Each wall is flat, endless, passes through zero and stands at right angles to its row. A trip goes straight from one point to another. List the walls that it crosses, first one first.

Walls:
(1): [-2.00 -5.01]
(2): [-1.64  3.31]
(3): [-0.39  2.20]
(4): [0.59 0.51]
(5): [-2.23 -1.29]
(6): [-0.28  1.25]
Trips:
[-1.08 -2.56] to [ 1.95 -0.45] -> 5, 4, 1
[1.08 2.63] to [0.53 2.04] -> none
[-1.08 -1.29] to [-1.74 -4.05] -> none
[3.00 1.29] to [ 0.51 -0.12] -> 6, 3
[0.86 3.26] to [2.15 1.31] -> none

Walls:
(1): [ 0.87  0.11  1.60 -0.79]
(2): [-1.83 -0.83 -0.96 -2.66]
(3): [-0.72  3.08 -0.39 -0.13]
(4): [ 0.35 -3.30  1.98  0.99]
(5): [-3.56 -3.10  1.97 -0.24]
Trips:
[-3.04  2.98  2.59  1.11] to [-3.53  2.30 -0.92  0.49] -> 1, 2
[ 0.39 -0.91 -1.28  1.47] to [ 2.69  1.77 -4.55 -2.10] -> 4, 3, 2
[ 1.05 -1.71 -0.13 -1.13] to [ 0.90  0.53 -0.66  0.91] -> 5, 2, 1, 4, 3
[ 4.37 -0.19  2.59  2.04] to [ 1.65  1.66 -2.09  1.49] -> 3, 4, 1
[ 0.41 -2.88  0.20  0.83] to [ 1.93 -4.62  3.41 -1.24] -> 1, 2
[ 1.20 -0.57 -3.65  3.36] to [-3.34 -0.15 -0.95 -0.80] -> 3, 2, 5

Walls:
(1): [-0.49 -0.43 -1.69  1.23  2.14  0.30 -4.83  0.16 -2.60]
(2): [-0.11 -0.26  1.69  1.38  1.81  0.56 -0.08 -1.83  2.53]
(3): [ 0.88  2.13 -1.74 -2.94 -4.86 -0.33 -2.99 -1.60  1.49]
(4): [ 0.58  0.22  0.51  2.27 -0.07  0.08 -1.57  0.70 -0.74]
(5): [-2.06 -1.54  1.09 -1.71 -0.74 -3.48  0.75  0.35 -2.13]
(6): [ 4.29 -0.45 -0.95  1.84  3.00  1.52 -2.46  0.57 -0.40]
Trips:
[ 0.21 -1.98 -3.21  2.04  1.02 -1.54  0.79 -0.23 -1.98] to [ 0.45 -0.87 -1.43  2.97 -2.19  0.31  0.77  3.28 -3.51] -> none
[ 0.24  2.52  0.31  1.40  1.85 -0.59  1.85 -0.93 -3.16] to [ 3.81  3.46 -1.50  2.16 -1.72 -0.35 -0.78  1.73  4.27] -> 5, 1, 2, 3
[ 0.72  0.34 -0.73  0.63  1.06  1.04 -1.34 -1.70 -1.75] to [ 4.45  4.42 -0.41 -1.02 -4.65  1.94 -0.96  1.36 -0.35] -> 3, 2, 1

Walls:
(1): [ 3.03 -0.89 -3.44 -1.96  6.24 -2.33 -0.53 -2.58 -1.27  2.30  0.98  1.84]
(2): [-1.65 -0.62 -0.58  1.33 -2.86 -1.47  0.15  0.32  0.11  3.50 -2.16  0.42]
(3): [ 0.65  0.66 -0.22 -1.69  1.23 -3.83 -1.09  0.99  1.70 -0.03  3.09 -0.50]
(4): [ 2.71 -2.40 -1.51 -0.06  1.17  1.47 -1.24 -1.02 -2.69 -1.56  1.62  0.58]
(5): [ 1.37 -1.95  0.99  1.27 -2.76  0.21  0.48  3.40  0.24 -1.94  1.38  0.79]
(6): [-1.47 -0.97  0.94 -3.13  1.20 -1.06 -2.69  1.49 -0.94 -0.65 -1.95 -0.60]
(7): [-1.33 -1.05  4.46 -0.96 -0.07 -0.02  0.97 -0.73 -1.76  2.64  0.27 -2.89]
Trips:
[-3.31 -2.85  0.57 -0.82 -3.83  0.56  1.98 -2.12 -1.33  2.27 -0.77 -4.48] to [ 1.41  0.33  0.78  1.12  0.04  1.75  3.05  0.90 -2.90  2.67 -1.37  0.89] -> 6, 5, 4, 1
[-2.58  0.68  1.59 -1.41 -3.09  1.51 -3.12  2.17 -0.89  1.14 -2.10 -4.03] to [-1.72  2.51  0.69 -2.96 -4.14  1.25  1.15 -2.70 -0.65  2.08 -1.92 -1.48] -> 5
[ 1.81 -1.47 -2.47 -3.37  1.46  1.21 -0.12 -2.63  0.14 -0.91 -0.11 -0.73] to [ 1.33  0.31 -1.44 -2.01  0.78  0.90 -1.09 -2.44 -2.00  0.75 -1.59 -1.85] -> 3, 7
[-2.78  0.01 -3.55 -2.25  1.42 -1.90 -0.82 -0.10  2.62  1.77 -0.97  2.41] to [-2.19  2.56 -1.81 -1.31 -0.75 -0.98  0.71  0.23  3.01 -4.01 -0.77  0.33] -> 1, 2
[ 0.62 -1.46 -3.62 -1.55 -0.34 -0.32  2.44  1.55 -3.15  1.64 -0.52 -2.89] to [-0.90 -6.01  1.57 -1.57 -2.66  1.66  0.40  5.02  1.80 -0.98 -2.91 -0.78] -> 5, 1, 4

Walls:
(1): [-2.87 -2.43  2.56  1.66 -0.53 -3.30  4.58 -0.73  1.28 -0.21  0.15  1.48
 -1.86 -2.51  4.50  1.24  0.85 -1.18]
(2): [-0.42  1.02 -2.61 -1.27 -0.41  0.55  0.19  5.58  2.38 -4.65 -2.38  1.01
  2.89  2.93  2.29  2.78  3.54  0.54]
(3): [ 3.08  2.03 -2.23  1.93  1.02  0.17 -2.05 -2.28  0.25  0.98 -0.20  1.22
  4.18  0.35 -1.83  0.88  2.28  0.85]
(4): [-3.08  0.50  1.86  0.33 -1.47 -1.23 -0.05 -0.58  1.74  0.35 -1.07 -1.72
 -1.99  1.04  0.02 -2.11 -0.79 -0.57]
(5): [-3.83 -2.78 -0.53 -1.05  2.04  0.33 -2.70  0.67 -1.16  4.71 -0.79 -1.32
  0.37 -1.48  0.86 -0.59 -1.90 -1.67]
(6): [ 0.95  0.26  0.39 -1.74  1.70 -1.59  0.13 -0.29  0.64  0.34  0.71  2.05
 -2.40 -3.87 -1.87 -0.32 -0.41  0.24]
(7): [-0.35 -1.13 -0.69  1.36 -2.41  2.77  2.69 -1.10  0.90  1.57  1.73 -0.82
  1.14  0.77 -2.18  0.73 -0.67 -2.05]
(8): [ 0.14  0.32  0.59 -2.98 -1.65 -1.43 -1.69 -1.14 -0.22 -0.97  2.52 -0.14
 -0.44  0.44 -1.19  1.39  1.19 -2.31]
(9): [-0.23 -1.32 -0.99 -3.64 -2.05  1.69 -0.75  0.73 -2.28  2.20 -2.61  1.46
  1.66  0.79 -1.24 -1.17  1.18 -3.01]
(10): [-1.48 -1.36 -0.13  0.83  1.04  3.73 -0.96 -0.42 -0.98  1.67 -1.95  0.93
  4.64  0.41 -1.48  3.35  3.56 -2.62]
(11): [ 1.67 -3.54  0.24 -4.05  1.16 -1.03 -1.57  4.80 -2.02  1.13  2.73  0.25
  0.20  4.34 -0.47  3.59  3.58  1.88]
Trips:
[ 4.89  0.29  2.06 -1.56 -2.46  0.01 -0.41  1.66  1.44 -3.15 -0.56 -1.00
  0.00 -0.24  3.86  0.61  1.09 -1.23] to [ 0.22  1.88 -2.06  1.25  2.14  0.69 -0.31  2.05 -1.15  2.51 -0.36 -0.14
  1.78  1.51 -0.52  3.37 -0.80  2.76] -> 3, 1, 8, 10, 5
[-2.88 -0.18 -0.67 -0.94  0.70  2.58  2.25 -3.28 -1.16 -3.97 -0.48 -1.16
  0.86  0.70  0.07 -0.74 -0.76  3.51] to [ 2.93  3.91 -2.84 -2.27  2.28 -2.20 -0.93  3.68  4.25 -0.48  3.91 -0.75
 -0.41 -0.45 -0.77 -2.86 -1.04 -1.74] -> 7, 6, 8, 4, 3, 11
[-1.99 -0.65 -2.66 -0.70 -2.00  0.46  0.29  0.45  0.93  1.18 -3.10 -0.18
  5.24 -0.28 -0.37  1.17 -0.69 -1.68] to [-0.44  2.89  1.78  0.17  3.50  1.84 -2.64 -2.37 -0.87 -0.82 -1.70  3.49
 -3.07 -2.80  0.99  1.43 -2.18  2.34] -> 7, 6, 2, 9, 10

Walls:
(1): [ 0.48  2.29 -0.86  0.83  1.39 -0.72 -1.84  2.01  2.68  0.91 -2.09  2.60
  2.02 -1.04 -2.45 -3.88  0.65 -4.43 -2.10  3.29  1.13 -0.73 -1.35 -3.43]
(2): [ 0.95  3.17 -3.28  3.99 -1.90 -1.94  2.16  1.45 -0.31  4.13  0.29  2.81
  1.67  1.23  5.64 -1.25  0.42  2.60 -0.71 -0.10 -0.52 -1.36 -3.33 -2.58]
(3): [ 2.20 -2.13  1.12  0.53 -1.56  0.31  0.54 -0.54 -2.03 -1.10  0.06  0.71
 -3.58  1.93  0.29  1.17  1.26 -1.33 -1.15 -0.44 -1.58 -3.41 -1.60 -1.82]
(4): [-0.62  2.27 -0.20 -3.16 -0.24  1.33  1.13  1.05  1.72  0.42  2.93 -1.49
  2.24  0.05 -2.16 -1.10  1.51 -3.81 -1.37 -3.94 -1.06 -0.97  0.38 -0.36]
(5): [-0.94  0.54  3.19 -1.35 -0.08 -0.79 -0.03 -0.09  1.16 -0.70 -2.31 -1.34
 -1.43  1.67 -0.15 -2.14  0.90  0.87 -0.09  2.58  0.47  1.70  1.89 -2.79]
(6): [ 1.48 -0.98  2.74 -2.17 -1.33  0.64  1.27 -2.17  0.17  0.34 -1.38  1.17
 -2.88 -4.86 -1.45 -2.72  1.02  1.38 -3.39 -1.93 -0.48 -2.40  0.94  0.57]
(7): [ 2.28 -1.51  1.32 -0.40 -1.67  4.58  1.96  1.32  3.06 -0.33  0.16  4.70
 -2.54  2.86  1.23 -2.35  0.22  2.24  2.65  1.26  1.40 -0.82  2.61  0.09]
(8): [ 0.35 -0.81 -0.93 -4.17  1.06  1.28 -2.84 -2.01  0.90 -0.66 -0.27  3.88
  0.23 -0.95  4.35  1.62 -1.11  3.52 -1.84 -1.25  1.08 -1.11  0.54  1.03]
(9): [-0.22 -0.06 -1.56 -0.84  1.25 -2.13 -3.07  2.26  0.91 -0.19 -2.41 -0.52
  0.86  2.11 -0.86  2.35 -2.62 -0.19 -3.41 -2.03  0.28 -2.44  0.49  0.72]
Trips:
[ 2.69  1.93 -2.50 -0.38  3.51 -0.91 -3.65  3.35  4.31 -3.58  2.30 -2.37
  1.56  1.01 -1.62  0.48  3.11  1.63 -0.48  4.48  0.16  0.74  1.50  1.29] to [ 0.59 -4.02  1.90 -3.84  2.89 -2.36  0.03  2.78  0.57 -1.01  1.20  2.23
 -0.14 -2.67  1.02 -2.68 -0.33 -1.90 -0.01 -5.44  1.25  1.67  2.49  0.92] -> 8, 7, 6, 5, 1
[-1.93  1.66 -0.27 -1.05  0.46 -3.56  0.07  1.55  0.65  1.01  0.64  4.78
  2.76 -1.33  0.05 -0.64 -0.24 -0.56 -0.60  1.10 -0.09 -0.17  0.04  2.03] to [ 3.51  1.15  2.56 -0.35  4.03  2.15  2.27 -1.72  0.29 -0.69  1.11  0.88
  1.23 -0.47 -0.45 -4.42  2.42  0.75 -0.11  0.70  0.58 -2.95  1.82 -0.83] -> 6, 7, 9, 5, 2, 3
[-1.17 -1.99 -3.38  0.24  1.45  1.51  2.51  0.11 -1.05  4.28 -2.43 -0.53
 -1.55  2.12  0.15 -1.01 -2.60 -3.11 -1.64  2.50 -1.24  1.65  0.99  2.08] to [-4.06  5.08 -0.61  1.25 -1.09 -1.04  1.21 -1.63 -0.67 -0.86 -0.88  0.52
 -2.46 -0.60 -0.96 -1.56  2.43 -2.54  2.35 -0.58  2.13 -1.60  0.28 -0.18] -> 7, 5, 9, 4, 6
[-0.88 -1.11  0.43  2.02 -2.84 -2.76 -5.27 -3.24 -0.25  1.80  2.86 -0.81
 -1.91  2.23  1.61  0.25 -3.94  1.36  0.06 -0.97  2.63  0.36 -0.29  3.33] to [ 2.05  1.40 -2.54 -0.77 -3.40 -2.20 -1.17  0.28  0.42 -0.06 -1.11  5.48
  2.75  2.07  3.07  2.04  0.87  2.97  0.98  1.19  3.34 -1.20  0.82 -0.66] -> 7, 1

Walls:
(1): [-1.06  0.67 -0.30 -1.98 -1.33 -1.79  0.22  2.46 -0.85  1.82 -1.81 -1.97
  2.74  0.46  1.46  1.81  2.84  3.09  1.65  0.15  0.84 -4.41 -1.44  0.98
 -2.58 -3.41  0.94  1.48 -2.10 -4.17 -1.24  0.23 -1.04  0.86 -1.83 -4.38
  1.39 -3.39 -1.53  2.31 -0.21 -1.69 -2.28 -2.99  0.53 -1.36 -0.74  3.01]
(2): [ 2.98 -1.25  0.37  2.16 -2.57  2.03 -2.84  1.90  1.33 -0.80  0.82  2.63
  4.06  2.60 -3.05 -2.53  0.35  0.95  1.59  2.83 -1.34 -2.28  4.93  0.57
 -1.66 -4.03  1.57  0.59  0.55  0.93  1.06  1.01  0.81  1.11 -2.76  1.30
 -1.05 -4.49  1.22  1.63  1.24 -0.05 -2.45  2.23 -0.42 -1.62  1.98  2.09]
(3): [-2.80 -2.94  1.67  2.29 -1.02 -0.13  0.81  2.90 -0.28  1.24  3.56 -0.54
 -3.62  3.37 -2.17  1.65 -0.56 -1.95 -2.74 -2.24 -2.29  4.14  2.53 -3.27
 -0.47  0.37 -0.38  2.73  1.19  1.60  0.04 -0.88  2.89 -0.04 -1.73  2.07
  2.10 -3.53 -2.61 -2.26 -2.85  3.14 -1.75 -1.68 -1.57 -0.09  3.71  1.74]
(4): [ 0.71  1.32 -2.31 -0.51  1.35  0.34  2.66  1.01  1.32  1.47  0.23  3.46
 -3.52 -2.35 -0.42  0.83  3.01 -2.90  4.42 -0.04 -5.48  2.06 -2.94  0.79
  0.46  1.53 -0.86 -0.59 -0.75  0.09 -1.59 -0.33  0.05  0.03  1.61 -2.61
  3.39 -1.07 -1.23  1.43 -0.04  4.26  3.24 -0.72 -2.13  3.76 -4.27 -1.01]
(5): [-1.90  1.86 -0.06 -4.19 -2.57 -1.29 -2.12  1.31 -0.19 -3.60 -1.04 -1.38
 -2.21 -1.73  1.45 -1.31 -0.67  0.25 -2.53 -0.56 -2.48 -2.21 -1.67  1.60
  0.70 -1.19 -2.14  0.07  0.95 -0.77  0.53  3.34  0.49  2.64  2.24 -3.97
  1.81  3.22 -0.49 -0.57 -0.14  0.75 -2.30  3.88 -0.90  4.27  0.96  0.66]
(6): [ 0.44 -1.11  1.50 -0.95  0.65  2.26  3.53  5.42  0.59 -3.38  1.46 -0.58
 -0.75  1.40 -1.33  0.13 -1.53 -1.83 -2.61 -0.50  0.96  1.16  3.89 -0.91
 -1.13 -0.48 -2.75 -0.58 -1.43  2.87  2.97  1.14  1.82  2.25 -3.52  1.52
  1.75 -0.72  3.21  2.14  3.11 -0.02  1.58  0.47  1.16  0.83 -0.99  3.67]
(7): [-3.03  0.75  1.60  1.65  0.37  3.95 -0.34 -3.08  1.26 -0.54 -0.67  5.05
 -2.24 -0.70  2.83 -3.73 -3.31 -1.26  1.35  2.31 -4.97 -3.33 -4.44  1.91
 -1.23  0.83  1.63 -1.26 -1.14 -3.17  0.93 -1.90  2.70  1.96  2.16 -0.27
  0.45  1.63 -1.30 -2.29  2.01 -1.65 -0.52 -0.07 -0.64 -3.05  4.31  0.13]
(8): [ 2.24 -3.31 -1.10 -0.74 -1.01 -1.65 -2.02 -4.32  1.39  0.91  1.01  2.14
 -1.72  2.11  0.98 -1.07 -1.88 -0.46 -1.44 -2.52  1.70 -2.80  1.96  2.39
  1.46 -0.41  0.53 -0.95  2.00  0.20  2.37 -2.09  0.65  0.28 -0.29 -1.24
 -2.41 -3.43 -0.79  0.87  2.00 -2.52 -1.62 -0.48 -1.05 -0.65 -0.47 -0.09]
(9): [ 2.42  3.24  2.51 -3.54  2.02  3.26  1.41  1.66 -0.37 -0.08  1.33  2.08
 -3.64 -1.41  1.43  2.53 -3.00  1.34  1.68 -3.46 -0.83  2.00 -1.21 -2.23
 -2.40  2.06  0.74  0.75 -0.24  2.04 -0.76 -1.55  1.38  2.40 -2.16  0.84
 -1.32  3.30 -2.29 -3.80  0.03 -1.77 -3.10  0.93 -1.15  1.86 -3.90 -0.54]
(10): [ 2.28 -3.60 -1.39 -0.20 -1.99 -0.69 -2.75 -1.18  0.37 -1.63  2.18  0.82
  1.38  1.36  2.18  2.60 -2.22 -0.15 -0.65 -3.19 -0.57  0.00 -0.67 -0.60
 -0.01 -2.57  1.09  2.06 -0.09 -1.16  3.34  0.90  2.32  2.35  0.61  0.05
 -0.09  1.02 -3.82  1.47  2.51 -2.65 -2.20 -1.44  0.31 -1.20  0.39 -1.50]
(11): [ 1.88 -2.67 -1.04 -3.26 -1.24 -1.08  1.84 -0.55 -1.95  2.41  0.06  0.61
 -2.37 -3.59  1.31  3.45 -2.80  0.75 -1.73 -1.77 -2.71  0.73 -0.12 -4.32
  1.20  0.78  1.95 -0.60 -4.31 -0.09 -0.34  0.14 -0.38  1.44  0.53 -0.02
 -1.34 -0.84 -1.13  1.87  1.18  2.02 -0.71  1.14 -1.95 -1.41  0.28  1.45]
Trips:
[ 0.24 -1.17  1.38 -0.50  0.76  0.71 -1.15  3.61  3.98 -2.29  0.14  5.21
 -1.81  3.01 -0.45  1.02  1.19  0.22  2.30  1.08 -0.45  2.19 -1.54 -0.87
  0.85 -3.06  0.56  1.50 -1.33 -3.19 -0.43  0.06  4.08 -4.21  3.18 -3.22
 -2.19  2.19  1.00  0.00 -0.02  0.40 -0.52 -4.08 -0.01  5.14 -3.23 -4.05] to [-0.23  3.17  2.72  0.83  0.38 -2.93 -2.45  0.69 -1.78 -2.37 -1.57  2.76
 -2.10 -0.45 -2.45  0.40 -4.43  2.68 -0.75  1.81 -3.78 -1.45  0.28 -2.73
  3.54 -2.63  1.55  1.26 -2.37 -0.76 -1.09  1.70  1.66 -2.37 -0.84  0.50
 -1.74  0.23 -4.01  3.09  3.79 -4.48 -0.39 -3.24 -2.71  1.48 -4.35  0.31] -> 1, 8, 11, 2
[-0.37  1.63 -0.70  1.55 -2.02 -2.80 -1.25 -1.65  0.19  3.11  1.95 -2.37
 -2.49 -2.90 -2.38 -2.64 -1.17  3.40  3.44  0.08 -0.98 -0.11 -5.61 -1.18
  2.27 -0.25 -0.27 -0.48 -1.06  0.21 -1.28  0.66  0.98 -0.71  0.66 -0.57
  0.00  1.87 -3.12  1.07 -5.06 -1.51  0.95 -1.54 -2.20 -0.01 -0.28 -0.50] to [-1.60 -0.73  5.23 -1.12 -2.78  0.60 -2.09 -1.96  1.54 -0.16  1.76 -1.68
 -1.89 -0.62  1.54  1.09  2.16  1.07  3.26 -0.05 -1.16  1.67  1.07 -0.11
  0.61 -0.96  1.90  2.66  1.31 -0.93 -3.77  3.25 -2.59 -0.45 -2.97 -1.91
  3.64 -0.72 -3.51 -1.40 -6.40  0.57  1.28 -1.71  0.88  1.44  1.03 -2.62] -> 3, 11, 7
[-0.47 -3.05  1.92 -0.95 -1.44 -1.38  1.25  0.60  1.58  0.18  1.82 -1.54
 -1.06 -0.74 -0.43 -1.51  0.52 -0.85 -2.32 -0.30 -0.32  1.95  1.74  1.48
 -1.61  2.66  0.85  0.84 -0.02 -0.30 -2.03  1.93  0.13 -1.37 -0.33  1.13
 -0.58 -0.53 -1.89 -0.70  0.90 -0.26  1.91  1.70  5.48  1.74  1.53 -2.41] to [ 1.10 -3.97  0.55 -3.28 -2.12  0.76 -2.98 -1.97  3.68  1.96  0.10  1.56
 -1.55 -0.13 -0.22  2.90  0.93 -2.36 -2.23  2.79 -1.20  0.73 -1.54  2.19
  0.82  3.47 -0.33 -2.19  3.83  0.71 -2.99 -0.56  0.43  1.67 -1.28  0.16
 -0.37 -3.66 -0.70  1.09 -1.75 -0.37 -2.12  2.80  1.42  3.78 -1.70  0.10] -> 8, 4, 11, 6, 9, 2
